Every row gives one point. A path goes straight from each point to the next, and from the last back to the first. The post is the endless flat space through its rows: a point in 2 columns, a line in 3, a plane in 4, and so on, so that a path can go around it. Count how often the path circles the post. Going back the other way cancels.
(in the rows, 128 means zero)

Post (1 x 2):
[[121 139]]
Path (13 x 2):
[[146 157]
 [174 140]
 [173 200]
 [ 94 157]
 [ 61  97]
 [135 118]
 [170 128]
 [183  69]
 [ 70  96]
 [ 92  59]
 [156  83]
 [185 155]
 [123 199]]
Times around: 1

Post (3 x 4):
[[109 142 146  59]
 [113 153  63 185]
 [ 99 145 107 169]]
Path:
[[ 86 120  70 149]
 [ 99 161   7 144]
 [ 81 180  98 135]
 [ 52 137  73 164]
 [114  96  77 110]
 [150 119 119 133]
 [139 165 101 151]
 [132 185  87 134]
 [138 158 112 132]
 [125 124  79 208]
 [106 112  89  92]
 [ 64 135 103 193]
 [ 92 150  80 156]
 [ 88 110  62 212]
 [ 63 104 182 226]
 [178 146 130  79]
 [123 164  89 154]
 [125 152 126 143]
 [138 124 101 135]
 [147 128  55  77]
 [ 58 131  98 123]
 [ 65 182 118 101]
 [102 191 130 110]
 [121 179  53 235]
 [ 87 192 117 160]
 [ 82 143 104 154]]
Times around: 0

Post, 5 rows:
[[103 110 112 173 249 124]
 [133 157 169 104  93 122]
 [124 125  86 118 172 129]
 [156 144 100 171 118  80]
 [115 113 178  52  62  76]]
Path:
[[ 84 133  79 127 101 145]
 [115  79 128 142 103 147]
 [176 123 106 158 148 152]
 [165 105 114  76 144  95]
 [110 123 158  64 177  94]
 [106 183 202 148 126 109]
 [ 81 118 141 161 111  54]
 [111  76  59 144 169  84]
 [157  82 120 129 138 115]
 [143 145 173  98 148 130]
 [151 138 116  89 219  86]
 [135 137 166 155 162  69]
 [161 111  71  78 145 108]
 [168  71  80 155 180  78]
 [194 181 131 192 181 106]
 [ 89 150 130  43 213 109]
 [106 203 118 136 117 108]]
Times around: 2

Post (7 x 8):
[[101 127  88 153 111 107 191 147]
 [ 73 143 109 153 107  78 155 198]
 [105 123  80 129 115 127 119 158]
 [142  78 182   7 120 157 103  81]
 [101 136 162 113 191 194 131 116]
 [106 146  97 105 131  78 141 134]
 [ 79 143 138 129 107 135 121 108]]
Path:
[[112 116 138 101 159  73 118 134]
 [ 86 101  87 102 136 119  97 118]
 [ 71 144 116 110 122 124 147 109]
 [ 86 131 179  44 133 149  58 161]
 [136 103  92 110  76 109 159 151]
 [162  76 129 127  99 103 167 133]
 [121  89 118 120 160  98 126 128]
 [137 125 111 133 124  95 130 114]
 [127 126 134 139 162 185 152 150]
 [ 94 134 141 113 115 164 122 171]
 [104 129 120  55 139  80 210 125]
 [ 87  78 102  45 178 138 106 162]
 [ 82  99  95 152 186 136 128 132]
 [113 114 145 158 139  90 169 150]
 [137 133 140 117  96 131 104  83]
 [ 98 131 126 144 127 143 134  78]
 [ 29 166 147 123 177  87 124 117]
 [ 49 106 111 115 160 126 209 198]
 [105 139 205  30 153 139 179 175]
 [ 82 142 192 102 107 146  87 172]
 [122 146 165 148 117 165  72 123]]
Times around: 1

Post:
[[151 181 151 244 180 141 206 144  77]
 [175 187 151 178 106 133 119 117 223]
 [125 113 156  98 149 173 108 121 139]
 [157 148 150 120 155 116 147 148 174]
 [156 107  99 117 138 121  61 150 228]
 [ 89 124  89 138 114 148 213 113  58]
 [ 95 142  93  64 105 128 120 141  47]
 [185 150 101 126 144 111 114  77 173]]
Path (33 x 9):
[[ 77 166 124 146 143 213 169 110 128]
 [166 230 109 184 152 131 115 144 214]
 [111 179  85 112 159 119 211  61 183]
 [115  81 135 117 152  69 150 114 155]
 [148  63 180 138 135 135 162 128 107]
 [176 103 137 101 239 116  56 200  82]
 [113  94 154  72 155 202 189 145 129]
 [ 96 171 114 117  89 186 207  68 121]
 [ 61 200 155 218  97 188 213  58 176]
 [114 135 182 153 171 119 128 156 160]
 [139  93 119 122 108  86 148 127 109]
 [183 148 121 126 124 130 129 151 120]
 [194 214 124 165 150 161 203 115  91]
 [ 89 193 156  93 165 214  95 176 119]
 [155 160 122 150 145 179 130 166 152]
 [172  77 116  85 138 127 171 136 165]
 [178 115 171 213 154  86 136 206 164]
 [184 169  76 164 141  63 221  24 142]
 [161 179 178 219  77 127 190  75 179]
 [179  92 196 142 149 116 196 163 181]
 [201 161 135 103 105 178 120  69 117]
 [142 221 125 126 114 179 167 163 143]
 [127  91  31 158 202 124 140 114 222]
 [130 160 136 150 117 130  80  55 245]
 [111 112 166 158 112 135  68 164 167]
 [150  79  73 179 101 144 167  86 101]
 [172 123  39 130  87 122 103 129 115]
 [138 140  88 156 171 177 135 100 123]
 [106 164  54 108 179 118  36 185 201]
 [106 146 142 152 142 117 124 104 176]
 [124 149 121 155  78 123 155 106 129]
 [143 132 127  93 109  49 122 132 131]
 [103 161  85  72  93  80 194 111  88]]
Times around: 3

Post (11 x 12):
[[149 108 204 141 157 154  93 171 143 126 142 125]
 [138 137  74  85 125 100 161 133  71  97 105 120]
 [179 128 136 125 100 113 177  97 148 148 146 148]
 [129 107 173 146 176 200 162 146 146 120 163 119]
 [136 102 191  89 174 148 128 129 174 146 155  53]
 [147  97 181 142 168 158 113 107  91  93 163  85]
 [130 157  79 228  80 145 123 132 147  61 137 147]
 [104  84 185 151 168 137 137 149 113 164 187  84]
 [141 105 170 121 157 197  92 152 108 157 193  87]
 [159 154  98 164 106 119 163 109 111 145  61 119]
 [127 175 146  94  76 110 186 128  77 118  98 104]]
Path, 21 rows:
[[150  75 119 128 107 139 100 151 170 197 139 132]
 [106  98 205 154 127 109 169 130 135 172 174  49]
 [186 146 138 139 160 161 137 208 143  94 146 150]
 [189 178 168 122 162 129 159 138 176 134  69 154]
 [176 121 130 128 151 101 170 133 128 111 159  83]
 [208 109 127 198 119 168  92 186 113 145 128 152]
 [125 166 137 162 113  94 168 140 153 105 128  85]
 [124 135 208 100 150 209 117 175  51 134 176 141]
 [ 93 153 142 139 114 134 155 150 108 142  66  96]
 [101  78 192 185 123 155 109 179  98 171 194 110]
 [153  81  75 167 158  95 123 161  83  92 152  86]
 [147 174 176  97 160 134 206 161 135 150 131 125]
 [185 179 191 127  91 150 158 161 135 145 135  98]
 [149 126 180 132 135 128 119 166  98  85 162  99]
 [162 183 164  94 173 133 144 119 112  98 110 105]
 [ 99 154 135 139 169 154 133 143 158 163 100 130]
 [132 118 152 125 155 129 152 122 113 130 195 100]
 [142 148 145 124  88 118 179 146 136  62 195 104]
 [119 137 140 170 121 181 126 174 102 124 120  84]
 [ 96 107 198 182 149 122 165 124 109 153  88   7]
 [106 120 177 157  94 148 103 139 151 127 139 107]]
Times around: 1

Post:
[[229 114  42 147 112 189 229 131 195  98  42 114 166 155]
 [113 118  92  85 111 164  99 122 124 142 133  52 108 158]
 [163  99 125 190 140 162 161 117 112 117 116 175 201  91]
 [158 129 127 165 154 153 105  97 173 125 132 156  71 152]
 [135 127 177  59 144 167  99  48  96  95 194 166 121 133]
 [ 77 129 169  99  74 110 155 159 132 168  87 118  89 142]
 [ 75 159 150 128 115 141 142 137 158 123 132 130 131  85]
 [ 91 174 171  86 197 134  88 102  72 128 209 249  78 139]
 [ 68 147 183 140  87 180 163 130 103 179 155 121 127 158]
 [136 147  93 129  98 138 124 106 175 174 167 116  76 110]
 [138 118 174 143 117 162 146 156 121 191 144  37 133 125]
 [141  94 113 115 125 100  86 120 182  76 208 135  95 120]
 [100 137 158  94  84 130  70 170 146 157 151 138 151 128]]
Path (25 x 14):
[[ 92 115 137  73  99  65 188 116 160  92 146 137 148  54]
 [ 48 125 143  87 193 144  40 152 180 132 127 152 108  42]
 [246  98 131 193 101 163 135 135 187 183 169 124 128 102]
 [138 108 153 147  71 126 110 120  91 132 175 142 143 160]
 [127 143 170 128  94 100  69 135 125 148 202 149 180 108]
 [135  54 111  61 201  72 155 128 154 107 179 162  44 138]
 [ 79 157 153 126 183 246  68 126 158  97 131 148 170  89]
 [132 150 156  26  65 191  53 157  57 108 179 143 172 173]
 [ 91 151 172  62  72 122 154 148  99 165  83 102 131 141]
 [113  89 185 149 121  84  81  88 174 169 149  76  67 145]
 [118  71 127  61 118 122 164 169 214 127  52  84  99 144]
 [100 135  61  99 143 110  71 109 130 127 184 149  48  89]
 [131 173 165  34 153 141 126 132  73 119 191 102  64 194]
 [ 74 136 117 170 168 100  67  70 158  60 191 173 181  68]
 [137  80 152  77 144 102 122  75 105 101 193 147 131  92]
 [ 65 127 167  66 138 118 103 141  89 158 160 147 109  76]
 [102  82 199 124 112 147 239  81 145 103  71  86 147 119]
 [150  95 142 108 101  78 200  91 154  89 109 158  66 148]
 [ 84 172 161 126  91 115 101 149 122 130 201 100 115  94]
 [151 215  79  39 148 198 170 143 131 150 171 148 107  67]
 [124  72 138 136 120 195  28  85 140 149 194 101 160 113]
 [ 83 108 114  90 132 135 116 135 145 141 120 112 128 139]
 [102  75 148  87 129 171 144 201 160 104  18  66  88 136]
 [130 143 158  99 110  93 154 157 112 130 143 122  16 159]
 [127 174 146 227 101 104 179 109 168 128 187 167  72 148]]
Times around: 3

Post (17 x 18):
[[ 93 153 114  98 136 132 163 102 146  89 102  61 166  50  87 157 136 166]
 [126 182 120 127 103 164 158  34 161 100  95 107 160 106 129 159 136 112]
 [102 158  98 150 165 168 136 196 117 176 172 196  74 142 112 173 129  85]
 [146 105 109 139 116  53 112 107 118 144 160 141 163 143  81  65 106  86]
 [104 160 108 127  96 141 179 127 158 121 118  68 169 149 124 174  90 164]
 [139  86 161 137 152  94 160 125 112 159 146 130 161 150 155   7 115 103]
 [127  97 136 111 173  60 152  72 110 160 101 172 129 136 136  59  78 137]
 [101 173  71 118 122 189  84 185  90 198 141 186  85 104 115 127  89  90]
 [132 127 114 107 128 132 131  86 162 181 113  84 186  95 152 194 143 146]
 [131  92 113 161 128  54 146 142 138 140  79 188 168 135 165  42 124 106]
 [ 71 167 106 145 143 138  97 179 144 202 119 125  44 128 112 128 126  64]
 [ 99 179  51 183 138 133 143 169  61 173 146 151  61 127 146 143 124  69]
 [ 52 177  98 122 177 154  74 177  89 148 144 137 104 159 160 170 121  78]
 [ 65 133 151 167  95 151  79 157  68 166 146 157  83 134 137 168 118  98]
 [138  49 123 142 144  70 145 111 151 119 136 141 120 108 160  48  59  83]
 [155  94  97 163 158 102  94 120 138 139 129 156 104 151 149  26 128 140]
 [ 81 188 112  71  86 112 179  67 195 117 143  82 172  78 165 170 139 171]]
Path, 12 rows:
[[ 65 174  25 159 138  98 145 178  61 144 168 187  91 153 164 130 170 115]
 [166  98 133 121 187 117 121  15 136 133 188 135 138 171 103  93  91 116]
 [117 142 114 176 140 114 130 197  91 158  83 148 173 159 152 109  95 132]
 [ 99 167 125 135  43 108 165 171 157 126 111 171  68 125 130 112  53 127]
 [ 74 119 143  86  89  92 102 121 156 169 106  92 147 103 170  77 114  71]
 [116  99 138 134 118 140  89 102 124 137 211 152 119 181 140 100 115 147]
 [111 169 123 117 142 154 136 128 118 122 160 114 172 123  59  55 118 160]
 [ 94  86  53 183 173 111  76 103  94 130 138 154 119 145 117 165 125 145]
 [ 79 128 165 124  69  94 125 119 145 200 147 141 150 176 161 160 141  94]
 [ 99 137 106 114 163  95 124 150 116 182 143 120 130 129 196 106 138  48]
 [112 129 151 144 126 127 135  57  58 142  87 169 117 127 209 130  69  88]
 [137 102 157 139 163 111 139 122 115 232  89 141  97 223 202 140 137  85]]
Times around: 1

Post, 17 rows:
[[158 181 175 136  92  65 170 179 114  98 106 162 166 153 137 137 109 119]
 [136 148 149 110  98 157 132 138  89 141 113 144 148 112 122 111 168 145]
 [104  97 122 160 129 109 161 197 171 146 162 160 122 157 149 102 107 133]
 [116  83 177 128 108 110 176  98 134  88 181  77  88 132 114 154 105 111]
 [113 179  79 158 115 155 121 110  60 117 143 114 169 137 170 139  95 121]
 [ 93  84 161 160 184 128  79 160 116 143 133  78 158 100 118 143 129 105]
 [141 203 156 128 118 154 134 139  67 166 172 129 177 170 117 161 107 132]
 [127 135  74 132 158 160 109 145 135 142 112  53 115 147 168 143 109 105]
 [116  52 110  98  92 128 106  93 116 160 139  99 136 185 147 107 115 112]
 [132  72 139 133  52 156 126  96 118 113  98 161 156 106  92 170 119 182]
 [150 131  76  92 103 153 123  94 102 144 128 107 170 118 104 135 109 170]
 [110 148 169 187 160 119 132  88 125 177  98 115 115 101 143  92 132 194]
 [ 81 114 124 147 127  93  77 158 121  86 158 135 128 143 134 147  84 163]
 [123  93 125  70 180 153 126 197  33 169  63 153 128 120 154 134 142  67]
 [204 194 149 132  85 116 143 136 120 171 157 143 166 152  97 148 126 110]
 [162 136  92 102  64 161 174 126 118 135 138 111 104 186  72 112 109 121]
 [156 109 178 116 111 135 132 153 133 112  91 159 131 109 131  96 112 134]]
Path:
[[179 123 104 117 150 110 171 101 149 190 103  89 138 175 164  72 117  91]
 [125 124 106 145 161 167 114 125 103 116  94  82 109 171 159 125 128 105]
 [188 195 114 118  82 129 123  87 105  98  92  69 126 144  92 145 117 105]
 [120 191 110 127 190 147  41  76  63 138 171  62  92 120 164 145  70  87]
 [121 128 121 145 113  52 218 182 167 112 161 204 165 129 120 156  86 132]
 [158 144  72  88  66 133 182  78  71 156 112 119 128 126 129 135 122  87]
 [158 202 156 138 141 103 109 104 141 105 120  69 162 115  61 116 115 137]
 [127 165 119 121  83 190 136 176  69  99 155 122 173 168  80 167 165 100]
 [140 121 146 119 122 100 182 189 125 107  88 126 129 130 116 144 136 131]
 [154 141 107 142 106  92 170 135 155 132 107 119  85 163 121  94  40 178]
 [ 54 113 140 160 150 148 116 206 159 129  74 122 185  78 152  82  80 190]
 [ 78 163 135 149 135 114 144 123  90 129 113 146 141 125 141  93 111 164]
 [188 171 168 109  78 153  73  58 177  94 112  91 118 186  78 104 101 175]
 [ 85  70 140 157 104 127  95 153  77 127 129 154 155 172  50 155 125 167]
 [121 133 136 131 134 149 123  72  54 132 176 137 154 132 203  96 161  68]
 [194 225 101  63  68 151 150 115  73 161 160 111 156 150  27 132 203 121]
 [134 131  96 157  85 112 115  81 134 117 133  50 111 155  85 146 191 137]
 [113 125  95  83 154 146 179 189  61 128 181 117 148 141 131 166  97 151]
 [128 126  53 132 115 127 156 155 150 189 140 157 127 173 149 145  66 190]
 [ 85 151 183 197  80 164 134 139 176  89 164 137  89  65 155 159 126 173]
 [175 111 173  67 164 172 127 183  90 131  99 171 103 115 110 104  85  41]
 [159 140  85 133 159 182 162  66  56 225 177 109 242 189 171 152 105  75]
 [154 177 105 137  93 118 171 116  85 142  86 112 145 176 143 120 135 128]
 [112   7 145 139  52 117 132 120 164 145 176 181 147 130 126 165  81 201]
 [188  89 162 115 113 154  81 109  74 127 117 105 144 118 108  61 123  39]
 [183 150 132 112 154  88 169 133  55 158  69 169 158 174 150 135  65 150]
 [122  93 132 162  48 154 115 210  96 161 117 109 139 179  39 134 182 101]
 [166 219 124 186  81 104 130 128 111 100  92 164 122  90 133 112  90 212]
 [154 104 144 107 153 133 186 146  96 128 151 114 114 165 156 148  90 121]
 [157 119 139 158 191 182 153 110 157  93 103  75  40 104 101 136  78 146]
 [139 209 136  77 128 142  90 124 155 118 142 138 103 125 127  85  89 186]
 [ 77 120 170 184 101 155 109 187 138 129 154 168 166 138  94 187 123 161]]
Times around: 2

Post (17 x 18):
[[188 222  89 169 152 161 103 141 132 111  93 171 158 121  80 168  83 164]
 [144 152 112 106 184 138 105 109 161 146 114 149 165 122 181 165 181  97]
 [123 164  99 106 144 178 139 105 122 159 183 187 141 148 143 183  82  75]
 [ 84   9  88 174 117 145  83 144 119 166 198  56 148  65 156  91  68  97]
 [147  58 182  70 128 134  64 121 111 121 143  54 139 194 158  79 124 105]
 [130 152 110 151 140 147 132 146 102 150 145  90 153 169 166 226 129 167]
 [147 146 141 133 152 136 155  93 201  94  69 124 135 118 125 181 118 113]
 [160 140  74  90 162  76 125 125 185 125 137  77 172 115 166  60  90 147]
 [106 164  80 146 158 205  96 146 122  80 167 135 156 176 125 185 135 126]
 [134 115  72 118 102  66  94 130 133 133  86 185 135 106 116 119 131 162]
 [139 103 105 102 187 158 101  85  74  82 162 146 156 121 136 163 101 103]
 [ 48 137 163  80 221  88 182 142  89 166 170 144 113 126 128 156 140  74]
 [117  34 151 200 168  28 121 104 207 197 222 132  84  46 197  57 120 165]
 [ 99 120 132  81 154 193 119 156  73 103 100 159 157 129 172 130 149 140]
 [151 213 103 115 107 124 111  68 112  78 140 140 126  80  63 127  88 108]
 [105 131 115  55 169 143 122 176 113 121 134 120 109 116 156 182 116  95]
 [157 162  88 116 167 121 150 133 101 114 101 176 131 122 163 117 141  84]]
Path, 30 rows:
[[115 129  88 100 187 115  82 149 165  50 188 203 132 130 196 134 134 110]
 [151 170 143 127 141 173 127  81 129 158 186 197 167 122 121 105 149  74]
 [130 214 105 163 236 196 166 188 245 102 153 107 125 205 139 166 190 109]
 [163 156 125 165  98 127 174 158 185 109 112 119 129 121 143 112 153 121]
 [133 112 129 114 130  90 120  98 172 121 181 148 110  94 176 107 109 108]
 [ 80  15  56 148 156 165  53 136 110 131 126 132 176  21 222 117  68 146]
 [114 137  80  76 130 231  35 105  64 149 105 171 127 139 145 221 101  98]
 [169  90  75   9 173 111 116 139  53 134  96 207 142  77 146 114  86 190]
 [179  14  67  38 129  66  99  86  76 104 172 196 152 127 161  53 101 163]
 [168  95 166 127 127 144 113 108  97 128 131 202 156 161 149 142  96  90]
 [131 198 112 207 137 118 127 114 118 103 132 214 121 137 120 144  91 100]
 [189 117 131 182 131  77  46 137 208 196 109  87 154 186 172  81 132 204]
 [192 143 137 232 241 192  62 110 216 147 157 116 110 127 167 148 126 120]
 [ 91 148 138 105 109 170  88 103  96 129 147  15 167  51 210 126 120 118]
 [146 189 175 147  83 148 123  67  74 122 187 192 119 120  92  95  56  52]
 [209 117 196 157 201 101 129  77 150 158 133 115 162  98 134 102  86 114]
 [151 134  71 114 228 169 173 107 114 135 182 143 181 124 189 133  92 108]
 [150  79 157  92  38  72  34 104  62 109  92  56  83 134  69  69 115 174]
 [ 85  46 160 194 150 108 148 135 100 100 146 136  68 144 187 118 105 198]
 [121 107 100 135  98 111  96  87 124  55 148  44 144 175 195 163 201 117]
 [174  93 155  97 138 110 112  64 100 126 116 183 193 155 164  88 136 125]
 [185 115  99 111 117  97  98 105 134 172 160 153 101 102 143 214 184 124]
 [115 103 138  88 195 197 159 121 122 189 149 177 121 101 210 159 114 132]
 [114  80  50  64 163  88  99 121 200 148  62  90 151  70 160 103 107  62]
 [ 97 193  82 146 150 139 144 127 137  93  98 197 141 124 115 167 109  99]
 [176  66 132 181  84  89  95 156 178 132 130 122 109 154 190 163 165 122]
 [133 198  89  95 139 145 185  88 249  96 236 139 140 167  44 103  72  43]
 [ 77 100  55 169 167 121 177  74 116  78 194 131 106  75  83 229 111 121]
 [109 192  64  84 110  72 107 125 121 143 116  93  74 135 104 190  76 133]
 [167 108 119 162 170  80 118 121 120 174 165 165  90  66 175 102  17  74]]
Times around: 2
